Every row gives one point. Each copy is the shape, with its points in the same order, stretched, turned, moved and blurred by noise. Say if it was mirrored as well.
In the rows, zero is written as 128.

Shape (9 x 3):
[[151 130 145]
 [135 152 126]
 [186 128 117]
 [150 148 129]
 [173  84  55]
 [107 138  11]
 [176 121  77]
 [ 96  87 167]
 [138 136 120]]
Copy 1 (9 x 3):
[[133 154 116]
 [118 128 102]
 [167 174  93]
 [128 147 103]
 [223 160  89]
 [193  81  61]
 [189 155  80]
 [118 126 168]
 [138 139 106]]
Copy 1 is: only turned
Copy 2 (9 x 3):
[[158 134 154]
 [150 153 131]
 [137 166 194]
 [150 158 153]
 [ 64 137 207]
 [ 27 168 139]
 [ 96 166 198]
 [159  55  98]
 [137 143 144]]
Copy 2 is: mirrored
Copy 3 (9 x 3):
[[129  99 142]
 [116 127 129]
 [131  80 104]
 [117 110 127]
 [185  97  58]
 [161 182  44]
 [147  93  72]
 [179 128 178]
 [135 118 125]]
Copy 3 is: mirrored

Shape (7 x 4):
[[111 142 150 157]
 [ 90 141  80 141]
 [101 119 112 104]
 [155 126 124 170]
 [131  94 231  91]
 [180  88 116 131]
 [189 153 136 152]]
Copy 1 (7 x 4):
[[139 119  91 161]
 [ 98 149 125 109]
 [108 139 164 146]
 [175 104  94 111]
 [165  82 164 249]
 [194  98 151 105]
 [225 130  88 122]]
Copy 1 is: only turned
Copy 2 (7 x 4):
[[ 92 109 140 129]
 [129 189 146 141]
 [161 154 144 114]
 [102 121  99 177]
 [131  32 138  63]
 [154 119  68 177]
 [122  79 121 191]]
Copy 2 is: only turned
Copy 3 (7 x 4):
[[ 95 143 171 114]
 [144 176 116 111]
 [134 117 100  89]
 [128 127 180 141]
 [ 69  25 158  64]
 [155  71 151 129]
 [ 97  99 165 190]]
Copy 3 is: mirrored

Shape (11 x 8):
[[112 152 127  95  97 151 171 100]
 [ 90 104 112 103 175 105  74  71]
 [177  89 159 105  92 119 175  96]
 [105  47 120  97 125 144 160  78]
 [165  84  97  96 140 129 153  65]
 [150 179 138 100  97 105 149 204]
 [102 103 179 124  95 192  83 114]
 [136 166 105 174 137  78 147 193]
 [138  98 164 101 104  91 158  81]
 [120 166 117 186 125  83 164  87]
 [119 163 162  95 159 149 178 111]]
Copy 1 (11 x 8):
[[110 127 161 154 153 135 193 111]
 [158 106 143 139 119 249 143 139]
 [105 125  86 140 162 100 109 112]
 [121 108  86 124 133 160 166 171]
 [118  99 101 123 177 146 129 136]
 [132 198 203 118 118 103 123  80]
 [202 106 100 167 102 134 158 112]
 [139 187 209 129 105 112  69 145]
 [100 126 103 152 154 161 120 124]
 [103 126 173 189 149 156  93 157]
 [ 94  91 175 134 124 145 152  97]]
Copy 1 is: only turned
Copy 2 (11 x 8):
[[128 150  87 169 156 124 177 141]
 [170 150 182 113 135 138 148  99]
 [112 143 119 157  58 111 137 178]
 [120 164 157 114 119 124 198 203]
 [192 150 171 148 116 118 154 187]
 [131 149  56 150 146 124  66 115]
 [ 51 107 148 153 107 198 140  89]
 [159  90  74  94 148  99  53 118]
 [115 157 114 128  76 100 161 142]
 [154  72  90 101 118  76 130 103]
 [114 126 125 171 170  52 159 144]]
Copy 2 is: only turned
Copy 3 (11 x 8):
[[112 134 138 110 118 139  90  98]
 [146  65 138 166 103 124 147 117]
 [160 186 185 116 101  83  79 180]
 [151 136 196 147 119 139 124  94]
 [169 126 170 141  94 155 107 146]
 [ 70 169 116  84  91 102 130 150]
 [114 107 174 111 188 115 109 127]
 [ 96 180  70 164 108 113 149 163]
 [158 164 166 135  93  64  85 148]
 [152 158  71 175 108 105  92 150]
 [164 140 115  81 110  91 121 112]]
Copy 3 is: only turned
Copy 4 (11 x 8):
[[ 96 119 135 174 153  76 154 107]
 [108 170 105  86 138  89  79  87]
 [149 125 181 183 169 129 122  73]
 [130 166 207 114 183  77 101 109]
 [131 146 170 105 167 102 130  57]
 [144 101  85 199 128 175 176 130]
 [167 127 134 177 124  48  76 140]
 [121  69  96 151 109 222 162 143]
 [111 150 160 178 169 126  98  75]
 [ 59  72 123 149 116 170 138 104]
 [121  87 110 164 198  92 138  99]]
Copy 4 is: mirrored

Shape (14 x 11):
[[151 172  89 103 133 129 131  86 141 126  84]
 [169 192  81 124  95  95 141 106 114 114 142]
 [ 91 117 170  95  80 142  65 170 116  71 138]
 [181 165 153 191 145  83 183 125 138 148  95]
 [124 133 122 103 111 131  68 148  83 115 119]
 [170 150 113 156 175 104 144 142 177 137 135]
 [180 129 151 112  86 145  75 135 113  82 136]
 [147 165 104 104 126 105 140  87 119 135 160]
 [ 83  82 127 169 128 141 151 102 195  63 175]
 [110 121 162 122  68 179  88 159 144 121 154]
 [140 189 143  97 135 107 113 103 146 112 130]
 [119 110 168 135 129 180 121 136 116  84 162]
 [164 127 114  85 127  88 146  92 139 142 117]
 [154 155 120 132 128  98  88  72 127 146 122]]
Copy 1 (14 x 11):
[[103 135  76 130 136 109 143  83 164 160 121]
 [ 81 134  74  84 131 164 156  46 145 203  88]
 [109 114 154 114 131 107 143 249  97 134 112]
 [153 130 102 145 135 174 121  19  97 189 126]
 [132 158 137 100 109 112 165 167 126 140 110]
 [133 155 111 168 160 153 106  64 139 170  87]
 [110 136  77  87 145 138  98 198  89 170 125]
 [ 74 134 110 112 110 151 137  75 152 147 100]
 [131  57 120 131 192 168  74 167 134 111  75]
 [ 94 117 122 121 163 112 121 233  66  96 118]
 [ 84 121  94 150 111 132 128 116 137 165 108]
 [138 100 130 106 133 127  71 200  74  95  99]
 [ 75 151 128 137 138 133 138  87 174 158 147]
 [119 143  73 126 111 162 145  98 140 150 125]]
Copy 1 is: only turned
Copy 2 (14 x 11):
[[ 96 148  93 158 162 156 113 120 138 166 185]
 [132 152  89 165 185 150  60 150 135 157 146]
 [ 89  69  76 145  99  79 131 166 107 106  99]
 [155 165  66  72 154 158 130 160 108 186 161]
 [ 83  85 120 131 131  99 111 142 109 130 146]
 [163 118  84  81 146 167 125 113 141 155 159]
 [100 103  55 131 155  72 108 119 112 142  91]
 [155 131  99 180 178 145 100 141 125 156 147]
 [188 130  82 155 107  94 158 145 169 123 128]
 [113 112  70 151  87  97 125 137  89 112  92]
 [135  97  61 169 161 141 130 143 122 156 142]
 [153 106 100 162 107  81 146 134 113 160  89]
 [132 144  90 151 184 145 142 132 131 130 147]
 [120 124  90 140 166 118 115 129 106 148 187]]
Copy 2 is: mirrored
Copy 3 (14 x 11):
[[134 153 161  91 157 175 110  70  90  96 183]
 [113 156 157  76 155 135 156  46 139 152 174]
 [137  83 119 109  19  89 190  95 127 117 116]
 [ 76 167 203 160 146 160  82 120  86 148 161]
 [127  98 105  69  72 117 193 107  81 142 131]
 [ 61 148 127 141 156 161  96 146 117 110 150]
 [123  85 160 111  77 124 184  84 124 148 192]
 [140 160 129 106 157 136 151  96 143 143 154]
 [127 151  61 219 110 103  85  77 171 102 138]
 [142  82 143 153 109  43 183 116 144  88 135]
 [113 158 164 103 105 165 150  84 126 102 149]
 [127  76 110 180  89 103 169 104 127 145 132]
 [158 173 150  90 135 165  78 128 121 127 177]
 [122 176 138 113 120 162 150 100  83 129 181]]
Copy 3 is: only turned
